Every row gives one point. Before rounding, the points of a table are all equally far from one centre. They may lie mostly on one side of it. Write the centre, to within rounding.

Points:
[[ 3.09  1.97 -0.90]
 [ 2.09  2.92 -1.17]
 [ 0.09  1.72  2.45]
 [ 0.11  0.88  2.68]
 [ 2.09  2.12  1.79]
 [-1.96 -0.87  0.09]
 [ 3.47  0.10  0.07]
 [ 0.12 -1.31 -2.41]]
Centre: [ 0.58  0.58 -0.21]

Points, 13 rows:
[[-2.17  1.49 -0.11  2.55  1.95 -3.03]
 [ 0.40  1.48 -0.46  4.36  0.98 -0.29]
 [ 1.69 -0.16  0.60  2.77  1.78 -2.49]
 [-1.96  1.84 -2.62  1.59  0.26 -2.55]
 [-1.11  2.46  0.35  3.35  0.52 -1.43]
 [ 1.20  2.29 -0.35  0.37  2.09 -0.35]
 [-1.39  0.91  1.34  3.04  1.22 -2.64]
 [ 0.24  0.50 -0.41  1.41 -1.98  0.08]
 [ 1.02  0.49  1.40  2.46  2.69 -1.20]
 [-2.94 -0.99 -1.84  1.09  2.49  0.17]
 [ 0.52  0.07 -1.20  1.06 -1.92 -2.02]
 [-2.51 -1.49 -0.39  2.20  2.29 -2.72]
 [-1.74  0.67 -1.74  3.76 -0.96 -0.79]]
Centre: [-0.53  0.03 -0.89  1.58  1.05 -0.99]

Points (18 x 11):
[[-2.16  2.01  0.57 -1.12  2.58 -0.41  1.86 -0.77  2.15  0.49  2.37]
 [-0.01 -1.05  2.56  1.36  0.55 -0.05  4.15  2.98 -0.80  1.55 -0.19]
 [ 0.97  2.08  0.77 -0.29 -0.42 -2.67  2.44  1.04  0.37  3.34  1.92]
 [ 1.64  3.23 -0.56 -0.14  0.79 -0.70  0.97  4.12  1.40 -2.31  0.14]
 [ 0.51 -0.38  2.15 -2.25  0.14  2.36 -1.66  1.96  2.50  0.40  0.43]
 [-1.21  0.63  2.28 -0.22  3.13 -0.87  1.37  4.98  0.62 -1.40 -0.01]
 [-1.15  1.36  2.93  0.18  3.08  0.53  2.94  0.79  1.15 -1.89  2.62]
 [ 3.58  3.24  0.96 -0.76  2.31 -0.54  0.50  0.98  0.42  0.95  2.35]
 [ 2.71 -1.69  0.78 -0.47  2.87 -1.02  1.56  2.20 -1.14  0.14  2.38]
 [ 0.64  0.10  2.16 -4.11 -1.15  1.15  1.41  0.92  0.05  0.29  1.43]
 [ 3.63  1.61  0.31 -1.12  1.90 -1.78  3.62  1.29  0.34  0.57  1.08]
 [ 0.83 -2.02 -0.83  0.27  2.76 -1.17  1.57  2.09  1.26  1.69 -0.99]
 [ 2.21  0.42  0.55 -0.33  1.41 -2.40  1.59  0.27 -1.80  1.28  0.88]
 [ 1.03 -0.61  3.56 -0.68 -0.62  0.77  0.46  1.66  3.32 -1.98  0.86]
 [ 0.37  2.05  2.04  1.96  0.74 -0.31  0.01  0.07  2.98 -0.42 -0.91]
 [ 4.07  1.01  0.71 -1.67  2.02  0.19  2.11  1.00 -0.87  1.47  1.36]
 [ 0.17  1.99  2.09 -0.06  0.13 -0.19 -1.05  1.94  3.81  2.50  2.75]
 [ 0.55  3.02  0.05 -0.03 -0.01 -1.66  0.92  1.43  1.03  3.65  2.77]]
Centre: [ 0.38  0.76  0.97 -0.33  0.82  0.22  1.43  2.19  1.08  0.45  1.22]

Points (17 x 14):
[[-0.98  2.45  0.39 -0.28  0.91  0.88  0.34  0.21 -0.45 -0.46  2.88  2.16
  -0.14 -2.15]
 [ 0.23  2.11 -2.33  0.90  2.82  0.37  0.08  0.18 -2.09 -2.74  1.39  1.79
   0.05 -1.84]
 [-3.00 -0.62 -0.69  0.71 -1.24  0.66 -1.05 -0.33  0.80 -4.97 -0.48 -0.57
  -0.67 -1.44]
 [-0.68 -0.75 -1.25  3.65  0.61 -1.17  0.53 -0.04  1.00  0.33  2.05  3.62
  -0.96 -1.47]
 [-1.32 -0.24 -0.15 -0.85 -0.25  0.07  0.27 -0.09  0.69 -5.56 -2.90  2.14
  -0.28 -0.80]
 [-1.31  0.21 -2.93  2.03 -1.06  3.57 -1.39 -0.02  0.17 -0.78 -0.07  4.49
   1.99 -1.60]
 [-2.32 -0.12 -0.61  1.52  0.69  2.04 -2.89  2.75 -0.26 -2.40  2.17  3.03
  -0.37  1.13]
 [ 0.31  1.59  0.90  0.44  0.99  0.75  0.00  1.80  0.17 -2.72  1.39  3.78
   0.79 -4.16]
 [ 0.26  1.46  1.25  1.40  0.91  1.83 -1.73 -0.14  0.27 -5.31  0.04  1.39
   0.16 -2.80]
 [-0.93  1.74  1.35  2.02  0.25 -1.48 -0.39  0.60 -3.05 -3.66 -0.23  2.29
  -1.37 -2.04]
 [ 3.61 -1.48  0.20 -0.45 -0.21  1.95  1.06  0.22 -0.79 -3.61 -0.82  1.58
  -0.96 -1.10]
 [-0.65  0.27 -1.87 -0.30  3.61  2.74  0.79  2.09 -0.38 -2.35  0.32  3.55
   0.88  0.07]
 [-1.94  1.72 -0.04  0.61 -0.49  0.80  1.52  2.78 -2.02 -3.35  2.39  3.08
   0.56 -1.86]
 [-1.17  0.36  0.96 -1.51  0.43  1.09  2.36 -0.07  0.34 -2.89  0.25  2.54
   0.26 -3.35]
 [-1.64 -1.05  0.49 -0.03  2.52  0.84  1.18 -1.68 -1.63 -2.73  0.53  2.53
   1.33 -1.04]
 [-2.80  1.12 -0.47 -0.02 -1.25 -1.00 -0.77  1.27  0.65 -4.33  1.48  2.32
   0.48 -1.87]
 [-0.49  0.47 -3.15  3.02  1.34  0.85  1.04  0.15 -1.97 -2.00  0.29  2.69
  -3.11  0.42]]
Centre: [-0.37 -0.05 -0.42  1.77 -0.24  1.10  0.10  1.28 -0.15 -1.65 -0.81  1.64
  0.17 -0.68]

Points:
[[-0.08  1.15  1.62  2.21 -2.45 -0.53  1.33 -1.79  2.94  1.20 -0.07 -0.12
  -3.54 -2.43 -1.16 -0.33  0.44 -1.64  1.34  1.83]
 [ 0.45 -0.51  0.87 -0.34 -2.62  1.02  2.01 -0.63  0.92  3.00 -1.21 -0.90
  -3.16 -1.26 -0.52  0.62 -0.90  1.76  5.28  0.95]
 [ 0.07  2.93  2.98  1.18 -2.40 -1.23  1.51 -0.31 -0.14  2.65 -1.71 -0.40
  -1.38 -1.16 -2.41  1.91 -1.11 -0.22  2.33 -1.19]
 [-1.76  1.08  0.60  0.29 -3.10 -0.12  2.85 -0.77  1.62  3.67 -0.59  0.96
  -3.24 -2.24 -1.92  2.55  0.08  1.15  3.35  0.40]
 [ 0.14  2.14 -0.27  0.05 -1.62 -0.76  1.83 -2.53  0.68  1.39 -0.24 -2.81
  -2.02 -1.10 -0.10 -0.20 -1.26  1.26  3.28  3.03]
 [ 0.22  0.43  1.03 -0.26 -2.12 -0.92  2.72 -3.12  1.40  2.33  1.77  0.87
  -0.58 -2.13  0.67  1.43 -0.16 -0.57  1.18  1.19]
 [ 0.45  0.79  1.80  0.24 -1.59 -1.01  0.42 -0.99  1.05  3.02 -2.23 -1.18
  -0.70 -1.91  0.43  1.46  0.92  0.98  3.78  0.75]
 [-0.79  0.78  1.17  0.44 -1.93  1.05  1.38 -1.18  1.43  3.53 -2.14 -1.75
  -2.69 -1.93 -1.86 -1.19  0.26 -1.17  2.35  1.73]
 [-1.44  1.95  2.46 -0.45 -2.97 -2.11  0.77 -0.06  1.50  2.20 -0.43 -0.72
  -2.68  0.78 -0.88  1.81 -1.00 -0.87  3.60  0.02]
 [-0.67  1.42 -2.17  0.73 -0.83 -1.04  0.00 -2.02 -0.60  2.38  1.54  0.20
  -3.62 -1.43 -1.38  2.19 -1.70 -0.67  4.33  1.57]
 [-0.82  0.82  0.72 -0.52 -0.35 -0.15  1.11 -2.48  1.39  0.88 -0.14  0.57
  -1.67 -2.28 -3.49  0.75  0.52  0.18  4.26  2.00]
 [-1.79  0.52  0.52  0.59 -2.11 -0.90  0.08 -0.24  0.10  2.75 -2.01 -0.98
   1.64 -1.88 -1.85  1.79 -1.54  1.95  2.81  0.87]
 [-1.30  1.68  1.58  1.70 -1.54 -0.43  0.60 -1.62  0.86  2.02  0.36 -1.65
  -1.07 -3.47 -2.59  2.21 -0.14  0.47  3.34  2.35]
 [ 0.34  0.06 -0.99 -1.02 -3.13 -2.43  1.09 -2.23  0.55  2.19 -0.10 -2.96
  -2.06 -0.84 -1.99 -0.91 -2.47  2.29  1.87  1.36]
 [ 0.33  0.25 -0.73  0.41 -1.28 -0.39  1.29 -2.81  0.98  4.78  0.03  0.54
  -2.00 -3.68 -1.59  1.12  1.08  0.45  2.80  0.81]
 [-1.55  0.69  0.06  0.98 -2.05 -1.10  1.84 -3.18  0.80  1.70 -2.29 -1.37
  -2.27 -1.80  0.16  0.45 -0.39  1.29  3.20  0.68]
 [-2.02  0.67 -1.77 -1.47  0.20  0.77  1.08 -2.49  1.16  2.49 -0.73  1.81
  -2.32 -2.77 -1.61 -0.44 -1.24  1.00  2.43  0.78]
 [-1.80  0.40  1.27 -0.11 -0.84 -1.10  2.60 -1.13  0.23  1.26 -1.99 -0.49
  -2.17 -0.93 -1.83  2.96  1.16  0.67  2.18  0.94]
 [-1.20  2.46  0.14 -0.53  0.43  0.87  2.35 -1.66  2.68  4.22 -0.26 -0.05
  -3.39 -1.11 -3.70  0.28 -0.17  0.57  2.67  0.78]
 [-1.44  3.39  2.01  0.71 -2.56 -0.50  1.13  0.25  1.22  4.39  0.41 -1.15
  -1.45 -1.82 -1.71  0.95  0.43  1.21  2.76 -0.52]
 [ 0.62 -2.22  1.78  0.21 -1.18 -0.50 -1.95 -0.97  0.15  3.68 -0.95 -0.61
  -3.30 -1.87 -1.53  2.21 -2.81 -0.55  2.01  0.29]
 [-0.57  2.58 -0.58  0.07 -1.58  2.86  2.46 -1.41  1.42  2.26  0.28  0.87
  -2.76 -0.19 -2.11  0.76 -0.47 -0.41  3.89  1.29]
 [-1.31 -0.01  0.12  1.23 -1.27 -2.56  1.00 -1.03  1.96  3.95 -0.32 -0.71
  -3.33 -2.60 -1.29  0.75  0.10  2.30  1.59  3.28]
 [-0.97 -0.78  0.07  0.04 -3.24 -0.75  0.64 -1.74  1.30  2.86  0.69  1.59
  -2.24 -2.83 -2.88  1.76 -1.11  0.19  4.63 -0.59]
 [ 1.48  1.28 -0.13  0.99  0.13 -2.54  1.96 -3.05  0.72  4.23 -0.49 -2.27
  -2.83 -1.68 -0.93  2.00 -1.30  1.46  2.63  0.03]
 [-1.75  0.02 -0.43 -1.28 -1.31 -1.95  2.30  0.44  2.18  2.55 -0.48  1.05
  -3.08 -1.50 -1.18  2.37 -0.29  2.30  4.05  0.99]]
Centre: [ 0.23  0.44 -0.17  0.68 -0.98 -0.35  0.70 -0.25  1.51  2.15  0.33 -0.30
 -1.85 -0.83 -1.57  0.82 -1.61  0.63  1.49  0.26]
